Each row of a before or after table is a point. The points were changed in one or more steps. Then noise was added and the rows were shuffled. The steps act on columns, c1 being the first. Write out the steps. A step turns or swaps two columns, mirrors them in a line or flattens them onto one, adds a multiple of one to another, or multiplies or shifts one. Angles are multiples of 10 degrees, from the lower column toward the higher: turns from -170 to 170, lines from 10 to 170 but not 90. Use the fewest steps. Two steps may share a column if one is a turn and the other turns, adds or multiplies; they go together, in the order done. Otherwise the lowest column goes first.
In the rows, zero is written as 128.

Before (12 x 3):
[[159, 144, 151],
[127, 143, 175],
[151, 140, 162],
[123, 155, 148],
[71, 135, 166],
[166, 93, 82],
[83, 134, 82],
[73, 170, 157],
[75, 97, 190],
[107, 105, 93],
[164, 132, 73],
[180, 178, 146]]
After (12 x 3):
[[119, 132, 165],
[46, 87, 185],
[150, 171, 156],
[134, 139, 75],
[44, 163, 162],
[54, 143, 86],
[78, 111, 87],
[95, 151, 152],
[131, 140, 154],
[137, 102, 77],
[97, 135, 178],
[39, 129, 167]]
Steps: shift c1 by -30; turn c2 and c3 by 10 degrees

Before:
[[146, 118, 109, 130, 102, 129, 134, 142, 149],
[92, 116, 133, 135, 112, 161, 158, 135, 108],
[126, 111, 139, 125, 133, 115, 87, 134, 91],
[72, 126, 145, 110, 115, 147, 154, 133, 115],
[85, 137, 112, 126, 114, 124, 135, 126, 126],
[124, 147, 141, 142, 84, 113, 127, 132, 159],
[118, 114, 132, 130, 155, 146, 81, 126, 119],
[134, 112, 114, 108, 155, 121, 82, 134, 103],
[126, 90, 134, 99, 137, 132, 80, 113, 113],
[154, 160, 153, 105, 97, 147, 127, 149, 150],
[131, 103, 144, 118, 158, 102, 85, 146, 131],
[168, 143, 141, 124, 122, 120, 132, 115, 147]]
After:
[[72, 193, 154, 125, 158, 121, 145, 119, 105],
[85, 192, 116, 128, 170, 138, 139, 126, 124],
[124, 139, 141, 113, 248, 151, 124, 110, 157],
[156, 60, 152, 95, 194, 152, 121, 97, 126],
[134, 131, 99, 133, 46, 118, 88, 135, 95],
[125, 148, 124, 155, 108, 115, 85, 123, 103],
[95, 156, 145, 147, 167, 107, 156, 116, 121],
[132, 156, 126, 120, 26, 115, 81, 123, 123],
[126, 142, 116, 121, 119, 93, 85, 147, 94],
[168, 69, 141, 112, 159, 147, 128, 138, 138],
[147, 103, 111, 114, 189, 120, 138, 104, 142],
[119, 131, 115, 137, 52, 110, 83, 139, 123]]
Steps: turn c2 and c6 by 110 degrees; add -1.5 times c1 to c2; turn c3 and c7 by -20 degrees; turn c4 and c9 by 50 degrees; turn c5 and c8 by 160 degrees; multiply c5 by 3
